Rows are points. The points of each table are mixes of a few directions, plus a little noise. Count the directions of each table, and those that both share. Where both have some left over, give the other angles between the two spaces (their principal angles), to ten degrees, smallest first.

First (6 x 3):
[-0.40 0.00 -0.13]
[0.23 -0.66 -0.32]
[-0.31 0.62 0.28]
[-0.45 0.43 0.12]
[0.57 -0.13 0.12]
[0.36 -0.28 -0.05]
Second (4 x 3):
[-0.25 -0.15 0.10]
[-0.14 0.36 0.81]
[0.21 -0.22 -0.70]
[0.18 0.02 -0.20]
Directions: first 2, second 2, shared 1; angles 60

First (7 x 6):
[-0.03 0.15 -0.14 -0.10 -0.20 -0.04]
[0.10 -0.46 0.46 0.31 0.56 0.13]
[-0.14 0.66 -0.63 -0.42 -0.79 -0.18]
[-0.04 0.23 -0.21 -0.15 -0.27 -0.06]
[0.09 -0.45 0.43 0.30 0.53 0.13]
[0.11 -0.52 0.51 0.34 0.63 0.14]
[-0.08 0.41 -0.40 -0.27 -0.50 -0.10]
Second (6 x 6):
[-0.14 0.65 0.22 0.46 0.66 -0.09]
[-0.01 -0.15 0.34 -0.64 -0.10 0.26]
[0.01 -0.26 0.12 -0.47 -0.22 0.11]
[0.01 -0.67 -0.36 -0.26 -0.59 -0.33]
[-0.09 0.32 0.23 0.07 0.35 0.02]
[0.20 0.13 -0.56 0.84 -0.11 0.04]
Directions: first 1, second 3, shared 0; angles 70

First (8 x 11):
[-0.70 -0.09 0.22 0.01 0.03 0.21 -0.44 -0.44 -0.05 0.24 -0.36]
[0.00 0.04 -0.03 0.16 -0.03 -0.10 -0.65 -0.18 -0.57 0.00 -0.10]
[-0.35 -0.02 0.09 0.07 0.03 0.08 -0.48 -0.29 -0.24 0.09 -0.18]
[-0.59 0.00 0.06 -0.11 0.15 0.48 -0.49 0.26 0.97 -0.20 -0.04]
[0.11 -0.06 0.06 0.00 -0.04 -0.13 0.43 -0.09 -0.12 0.13 -0.01]
[0.05 0.06 -0.07 0.08 0.01 -0.06 -0.42 -0.06 -0.34 -0.04 -0.01]
[1.08 0.05 -0.20 -0.17 -0.07 -0.33 1.80 0.72 0.58 -0.15 0.61]
[0.40 0.03 -0.11 0.03 -0.05 -0.20 0.27 0.11 -0.19 -0.07 0.19]
Second (11 x 11):
[0.00 -0.11 0.48 -0.15 -0.37 -0.12 0.59 -0.24 0.61 -0.38 0.37]
[-0.45 -0.15 0.33 0.19 0.24 0.07 -0.03 -0.07 0.40 0.20 -0.47]
[-0.62 -0.17 0.28 0.35 0.52 0.14 -0.35 0.06 0.40 0.37 -0.83]
[-0.05 0.01 -0.06 0.35 0.45 0.07 -0.77 0.47 0.28 -0.07 -0.38]
[-0.26 0.03 -0.29 0.05 0.29 0.15 -0.19 -0.08 -0.60 0.58 -0.47]
[0.04 -0.12 0.58 -0.17 -0.48 -0.17 0.69 -0.26 0.74 -0.50 0.49]
[0.22 0.17 -0.60 0.04 0.22 0.09 -0.53 0.26 -0.75 0.25 -0.10]
[0.71 0.26 -0.57 -0.51 -0.62 -0.12 0.50 -0.22 -0.98 -0.14 0.92]
[-0.23 -0.07 0.14 0.12 0.18 0.05 -0.11 0.01 0.20 0.13 -0.30]
[0.33 0.10 -0.20 -0.14 -0.19 -0.07 0.04 0.03 -0.23 -0.18 0.36]
[0.31 0.06 -0.07 -0.14 -0.25 -0.08 0.13 0.01 -0.05 -0.28 0.41]
Directions: first 3, second 3, shared 1; angles 40, 50

First (10 x 14):
[-0.01 0.05 0.15 -0.47 -0.12 -0.27 -0.58 -0.35 -0.42 0.26 0.42 0.09 0.61 0.12]
[0.25 0.53 0.30 -0.10 0.37 0.55 0.06 -0.20 -0.22 -0.14 0.24 -0.11 0.17 0.14]
[-0.54 -0.12 0.32 -0.02 0.21 0.06 0.67 0.23 0.43 -0.43 0.22 0.19 0.05 -0.76]
[-0.27 -0.69 0.49 0.07 -0.23 -0.03 0.23 0.02 0.10 0.03 0.72 0.50 0.32 -0.88]
[-0.29 -0.20 -0.40 -0.60 0.24 -0.51 -0.49 -0.28 -0.14 0.05 -0.12 0.11 0.05 0.40]
[0.07 0.11 -0.44 -0.39 -0.55 -0.89 -0.23 -0.04 -0.09 0.10 -0.68 -0.37 -0.49 0.59]
[0.36 -0.13 -0.33 0.16 -0.20 -0.11 -0.57 -0.09 -0.23 0.41 -0.19 -0.05 -0.01 0.48]
[0.18 -0.31 -0.02 0.15 -0.06 0.08 0.18 0.00 0.07 -0.05 -0.13 0.04 -0.47 0.04]
[0.73 0.69 0.06 0.82 0.20 1.01 0.44 0.24 0.10 -0.12 -0.40 -0.43 -0.49 0.31]
[-0.43 0.07 -0.08 0.37 0.11 0.08 0.29 0.46 0.43 -0.13 -0.06 0.05 0.31 -0.46]
Second (9 x 14):
[0.16 -0.22 -0.22 0.46 -0.09 -0.17 -0.60 -0.44 0.25 -0.10 0.13 -0.03 -0.01 -0.19]
[-0.23 0.28 -0.13 -0.20 0.02 0.19 0.51 0.22 -0.56 -0.14 -0.09 0.16 0.00 0.29]
[0.04 0.13 0.20 0.35 0.17 -0.54 -0.25 -0.32 0.53 -0.02 -0.02 -0.11 0.23 -0.15]
[-0.30 0.82 1.05 -0.65 0.60 -0.52 1.20 0.62 0.32 0.25 -0.37 -0.18 0.44 0.20]
[0.25 -0.53 -0.14 -0.04 -0.26 0.35 -0.47 0.01 0.10 0.18 0.18 -0.07 -0.28 -0.20]
[-0.12 0.11 -0.19 -0.02 -0.03 0.13 0.17 0.03 -0.34 -0.12 -0.03 0.11 -0.02 0.14]
[0.00 -0.30 -0.61 -0.05 -0.35 0.62 -0.09 0.08 -0.70 -0.15 0.12 0.20 -0.32 0.14]
[-0.02 0.36 0.78 -0.18 0.38 -0.55 0.34 0.17 0.66 0.25 -0.18 -0.23 0.32 -0.09]
[0.23 -0.63 -0.74 0.36 -0.47 0.47 -0.82 -0.35 -0.26 -0.13 0.28 0.11 -0.36 -0.15]
Directions: first 6, second 3, shared 0; angles 40, 70, 70

First (10 x 20):
[0.07 -0.14 0.20 -0.32 0.02 -0.07 0.24 0.55 -0.18 0.08 0.00 1.27 -0.18 0.17 -0.53 -0.19 -0.27 0.57 0.37 0.04]
[-0.07 0.15 0.21 -0.43 0.32 0.15 -0.42 0.68 0.13 0.48 -0.06 0.10 -0.57 -0.24 0.08 0.14 -0.11 0.10 0.10 -0.11]
[-0.04 0.09 0.15 -0.31 0.22 0.08 -0.26 0.49 0.08 0.32 -0.04 0.16 -0.36 -0.14 0.01 0.10 -0.09 0.10 0.10 -0.05]
[-0.27 0.13 -0.47 0.35 0.75 1.13 0.21 -0.10 0.01 -0.87 0.93 0.52 0.23 0.87 0.18 -0.09 -0.31 0.44 -1.04 0.17]
[0.20 -0.17 0.12 0.05 -0.59 -0.68 0.16 -0.34 -0.11 0.16 -0.45 -0.24 0.23 -0.26 -0.16 -0.06 0.21 -0.25 0.50 -0.04]
[-0.13 0.12 -0.39 0.55 0.07 0.33 -0.02 -0.80 0.13 -0.49 0.28 -1.13 0.43 0.16 0.54 0.12 0.21 -0.46 -0.69 0.03]
[0.18 -0.22 0.16 -0.10 -0.39 -0.48 0.29 0.02 -0.19 0.09 -0.28 0.55 0.11 -0.06 -0.42 -0.17 -0.01 0.15 0.52 0.03]
[-0.13 0.04 -0.24 0.23 0.33 0.54 0.16 -0.13 -0.01 -0.47 0.45 0.27 0.16 0.46 0.06 -0.08 -0.14 0.21 -0.54 0.08]
[0.10 0.01 0.21 -0.13 -0.40 -0.64 -0.30 -0.12 0.10 0.54 -0.56 -0.89 -0.11 -0.63 0.17 0.17 0.29 -0.51 0.49 -0.14]
[0.09 -0.02 0.05 0.05 -0.29 -0.37 -0.07 -0.25 0.02 0.18 -0.29 -0.59 0.07 -0.30 0.10 0.08 0.20 -0.36 0.21 -0.04]
Second (9 x 20):
[-0.02 0.11 0.64 -0.23 -0.54 -0.59 0.62 -0.14 0.12 -0.28 -0.42 1.26 -0.17 -0.96 -0.36 0.15 -0.25 0.11 1.06 -0.35]
[0.16 -0.26 -0.36 0.31 -0.09 -0.07 -0.07 -0.31 -0.25 0.01 0.10 -0.64 0.46 0.56 -0.05 -0.23 0.24 -0.05 -0.39 0.24]
[0.05 -0.15 -0.13 0.16 0.08 0.00 -0.29 -0.26 -0.10 -0.05 0.20 -0.61 0.27 0.16 0.04 0.02 0.17 0.04 -0.39 0.04]
[0.02 -0.10 -0.29 0.10 0.19 0.34 0.17 0.17 -0.14 -0.10 0.25 0.34 0.12 0.67 -0.11 -0.26 -0.09 0.21 -0.31 0.24]
[0.05 -0.14 -0.14 -0.26 0.44 0.29 -0.40 0.73 -0.17 0.44 0.22 0.18 -0.22 0.55 -0.15 -0.16 -0.07 0.41 -0.31 0.20]
[-0.15 0.39 0.60 -0.44 -0.32 -0.28 0.55 0.32 0.34 0.01 -0.53 1.23 -0.63 -0.98 -0.07 0.22 -0.35 -0.14 1.11 -0.35]
[-0.19 0.21 -0.03 0.14 0.22 0.35 -0.02 -0.24 0.20 -0.39 0.26 -0.11 -0.01 -0.16 0.28 0.19 -0.07 -0.05 -0.31 -0.12]
[0.00 0.17 -0.24 0.24 -0.30 -0.04 0.28 -0.28 0.15 0.08 -0.35 -0.64 0.06 0.05 0.38 -0.05 0.17 -0.71 0.10 0.10]
[0.09 -0.23 -0.07 -0.01 0.30 -0.03 -0.85 0.00 -0.15 0.29 0.27 -1.03 0.14 0.09 0.05 0.11 0.25 0.18 -0.55 0.01]
Directions: first 3, second 5, shared 3

First (9 x 32):
[-0.79 -0.58 -0.25 -0.38 0.18 -0.08 0.21 -0.07 0.44 -0.18 0.60 -0.11 0.59 -0.39 0.21 -0.48 -0.07 0.86 -0.85 -0.41 -0.15 -0.13 0.32 0.31 -0.84 0.17 -0.18 0.17 0.41 0.11 -0.67 0.81]
[0.28 0.23 0.09 0.13 -0.07 0.03 -0.09 0.01 -0.18 0.08 -0.23 0.03 -0.22 0.16 -0.09 0.20 0.03 -0.35 0.33 0.15 0.06 0.04 -0.11 -0.12 0.34 -0.04 0.10 -0.06 -0.15 -0.03 0.28 -0.34]
[-0.87 -0.42 -0.30 -0.45 0.12 -0.08 0.05 -0.14 0.27 -0.03 0.43 -0.12 0.42 -0.15 0.04 -0.16 0.00 0.37 -0.62 -0.39 -0.06 -0.15 0.32 0.32 -0.59 0.37 0.05 0.15 0.40 0.19 -0.29 0.33]
[-0.46 0.13 -0.22 -0.28 -0.05 -0.03 -0.26 -0.19 -0.20 0.25 -0.12 -0.07 -0.12 0.39 -0.29 0.51 0.11 -0.73 0.18 -0.13 0.15 -0.11 0.12 0.10 0.24 0.49 0.46 0.03 0.15 0.23 0.58 -0.75]
[0.66 -0.30 0.33 0.41 0.11 0.02 0.44 0.30 0.37 -0.42 0.28 0.10 0.27 -0.69 0.51 -0.90 -0.20 1.30 -0.41 0.16 -0.27 0.18 -0.15 -0.13 -0.50 -0.79 -0.76 -0.01 -0.18 -0.35 -1.04 1.32]
[-0.47 0.12 -0.23 -0.29 -0.05 -0.02 -0.24 -0.19 -0.18 0.24 -0.11 -0.08 -0.10 0.37 -0.28 0.49 0.12 -0.70 0.17 -0.14 0.15 -0.12 0.12 0.11 0.21 0.49 0.44 0.02 0.16 0.21 0.56 -0.71]
[-0.26 0.19 -0.14 -0.17 -0.07 -0.01 -0.23 -0.14 -0.20 0.22 -0.18 -0.04 -0.17 0.35 -0.26 0.46 0.10 -0.68 0.26 -0.05 0.14 -0.07 0.04 0.04 0.29 0.36 0.37 0.00 0.06 0.17 0.55 -0.68]
[0.94 0.43 0.33 0.48 -0.12 0.08 -0.03 0.17 -0.27 0.01 -0.45 0.13 -0.43 0.12 -0.01 0.13 -0.01 -0.33 0.63 0.42 0.05 0.17 -0.34 -0.33 0.59 -0.43 -0.09 -0.16 -0.42 -0.22 0.24 -0.29]
[1.00 0.22 0.40 0.54 -0.04 0.08 0.16 0.24 -0.07 -0.16 -0.24 0.14 -0.23 -0.18 0.19 -0.26 -0.08 0.27 0.33 0.39 -0.07 0.20 -0.32 -0.31 0.27 -0.64 -0.37 -0.13 -0.40 -0.31 -0.22 0.30]
Second (10 x 32):
[0.03 0.29 0.29 0.14 0.08 0.16 -0.47 -0.22 -0.37 -0.02 -0.81 0.04 -0.51 0.51 -0.26 0.09 0.25 -0.40 -0.04 0.25 0.49 -0.16 0.02 -0.04 0.52 0.41 -0.14 -0.08 -0.12 0.07 0.35 -0.98]
[0.00 -0.05 -0.04 -0.02 -0.02 -0.02 0.06 0.04 0.06 -0.01 0.12 -0.01 0.09 -0.09 0.04 -0.01 -0.04 0.07 0.01 -0.04 -0.08 0.02 -0.01 0.01 -0.07 -0.05 0.02 0.01 0.00 -0.02 -0.05 0.14]
[-0.02 -0.25 -0.26 -0.13 -0.07 -0.13 0.41 0.19 0.32 0.01 0.71 -0.04 0.44 -0.45 0.23 -0.07 -0.21 0.35 0.03 -0.23 -0.42 0.14 -0.03 0.04 -0.45 -0.36 0.12 0.07 0.11 -0.05 -0.31 0.85]
[0.03 0.30 0.29 0.15 0.08 0.13 -0.47 -0.22 -0.37 -0.02 -0.81 0.03 -0.51 0.51 -0.27 0.08 0.24 -0.39 -0.03 0.25 0.49 -0.15 0.03 -0.04 0.52 0.41 -0.14 -0.08 -0.13 0.08 0.34 -0.96]
[0.03 0.23 0.23 0.12 0.06 0.11 -0.37 -0.17 -0.29 -0.01 -0.64 0.03 -0.40 0.40 -0.20 0.06 0.19 -0.32 -0.02 0.19 0.37 -0.12 0.02 -0.02 0.39 0.33 -0.12 -0.07 -0.10 0.06 0.27 -0.76]
[-0.02 -0.18 -0.18 -0.09 -0.05 -0.10 0.31 0.14 0.24 0.01 0.53 -0.02 0.33 -0.32 0.17 -0.04 -0.16 0.26 0.01 -0.16 -0.31 0.10 -0.01 0.03 -0.33 -0.27 0.08 0.06 0.09 -0.05 -0.23 0.64]
[-0.04 -0.32 -0.32 -0.16 -0.07 -0.15 0.51 0.25 0.39 0.01 0.90 -0.05 0.56 -0.56 0.29 -0.09 -0.28 0.45 0.04 -0.28 -0.55 0.16 -0.02 0.05 -0.57 -0.45 0.15 0.08 0.14 -0.07 -0.39 1.08]
[0.04 0.42 0.41 0.20 0.10 0.20 -0.68 -0.32 -0.52 -0.02 -1.16 0.05 -0.72 0.73 -0.37 0.12 0.35 -0.57 -0.05 0.35 0.70 -0.22 0.03 -0.06 0.75 0.59 -0.20 -0.10 -0.18 0.10 0.50 -1.40]
[-0.05 -0.51 -0.50 -0.26 -0.13 -0.24 0.83 0.39 0.65 0.04 1.43 -0.06 0.89 -0.89 0.45 -0.14 -0.44 0.69 0.06 -0.44 -0.86 0.26 -0.04 0.07 -0.91 -0.72 0.23 0.14 0.20 -0.11 -0.62 1.71]
[0.02 0.09 0.09 0.05 0.03 0.05 -0.16 -0.07 -0.13 -0.01 -0.26 0.01 -0.18 0.16 -0.09 0.03 0.08 -0.14 -0.01 0.08 0.16 -0.05 0.00 -0.02 0.17 0.13 -0.04 -0.01 -0.04 0.02 0.11 -0.31]
Directions: first 2, second 1, shared 0; angles 40
